Every row gives one point. The points of each table are mixes of a few directions, plus a little noise. Count the directions of each table, and those that both share. Where both have some left over, give the other angles between the two spaces (their principal angles), to ten degrees, smallest first.

First (7 x 2):
[[-0.05  0.01]
 [-0.39  0.17]
 [ 0.33 -0.13]
 [ 0.28 -0.11]
 [ 0.71 -0.28]
 [-0.71  0.28]
 [-0.16  0.07]]
Second (7 x 2):
[[ 0.68 -0.27]
 [-0.18  0.07]
 [-0.10  0.03]
 [-0.76  0.29]
 [-0.27  0.11]
 [ 0.13 -0.05]
 [ 0.48 -0.18]]
Directions: first 1, second 1, shared 1

First, 7 rows:
[[ 0.38  0.19 -0.03 -0.06 -0.27 -0.21]
 [-0.32 -0.53  0.18  0.24  0.08  0.23]
 [-0.61 -0.56  0.09 -0.38  0.57  0.18]
 [ 0.28  0.40 -0.13 -0.17 -0.09 -0.18]
 [ 0.04 -0.16  0.06 -0.08 -0.04 -0.05]
 [ 0.29  0.08 -0.06 -0.63  0.02 -0.34]
 [-0.06  0.59 -0.12  1.09 -0.25  0.39]]
Second:
[[-0.04  0.31  0.39  0.30 -0.02 -0.04]
 [ 0.20 -0.34  0.18 -0.03  0.31  0.16]
 [-0.37  0.56 -0.34 -0.36 -0.21  0.22]
 [-0.16 -0.05 -0.65 -0.35 -0.28 -0.08]
 [-0.08  0.40  0.42  0.55 -0.19 -0.37]
 [ 0.45 -0.89  0.01 -0.11  0.43  0.13]]
Directions: first 3, second 3, shared 0; angles 40, 50, 70

First, 9 rows:
[[ 0.05 -0.08  0.03 -0.67 -0.14 -0.37 -0.14 -0.33  0.30  0.03  0.43]
 [-0.23 -0.02 -0.12 -0.29 -0.20 -0.47 -0.09 -0.04  0.18  0.14  0.49]
 [ 0.09 -0.05 -0.18 -0.13  0.17 -0.40 -0.22 -0.11 -0.20 -0.10  0.78]
 [ 0.12  0.13  0.49  0.41 -0.15  0.60 -0.03 -0.14 -0.02  0.48 -0.30]
 [ 0.01 -0.01  0.01  0.68  0.08  0.34  0.11  0.24 -0.36  0.14 -0.08]
 [ 0.06  0.26  0.04 -0.43  0.22  0.24  0.08 -0.09  0.37 -0.58 -1.16]
 [ 0.26 -0.74 -0.07  0.20 -0.15  0.17  0.25  0.03 -0.43  0.37  0.83]
 [ 0.06  0.14 -0.35  0.40  0.51 -0.03  0.00  0.31 -0.43 -0.57 -0.17]
 [-0.45  0.42  0.13 -0.13 -0.31 -0.04  0.05  0.06  0.50  0.11 -0.79]]
Second (8 x 11):
[[ 0.65 -0.18  0.27 -0.48  0.27  0.34 -0.16 -0.51  0.02 -0.21  0.03]
 [-0.70  0.19 -0.29  0.51 -0.29 -0.36  0.17  0.55 -0.03  0.23 -0.04]
 [-1.05  0.29 -0.43  0.77 -0.44 -0.55  0.26  0.83 -0.04  0.34 -0.06]
 [ 0.15 -0.04  0.06 -0.11  0.06  0.08 -0.04 -0.12  0.01 -0.05  0.01]
 [ 0.60 -0.16  0.24 -0.44  0.25  0.31 -0.15 -0.47  0.03 -0.20  0.03]
 [ 0.49 -0.14  0.20 -0.36  0.21  0.26 -0.12 -0.39  0.02 -0.16  0.03]
 [ 0.51 -0.14  0.22 -0.37  0.21  0.27 -0.13 -0.40  0.02 -0.17  0.03]
 [-0.66  0.18 -0.27  0.48 -0.27 -0.34  0.16  0.52 -0.03  0.21 -0.04]]
Directions: first 5, second 1, shared 1
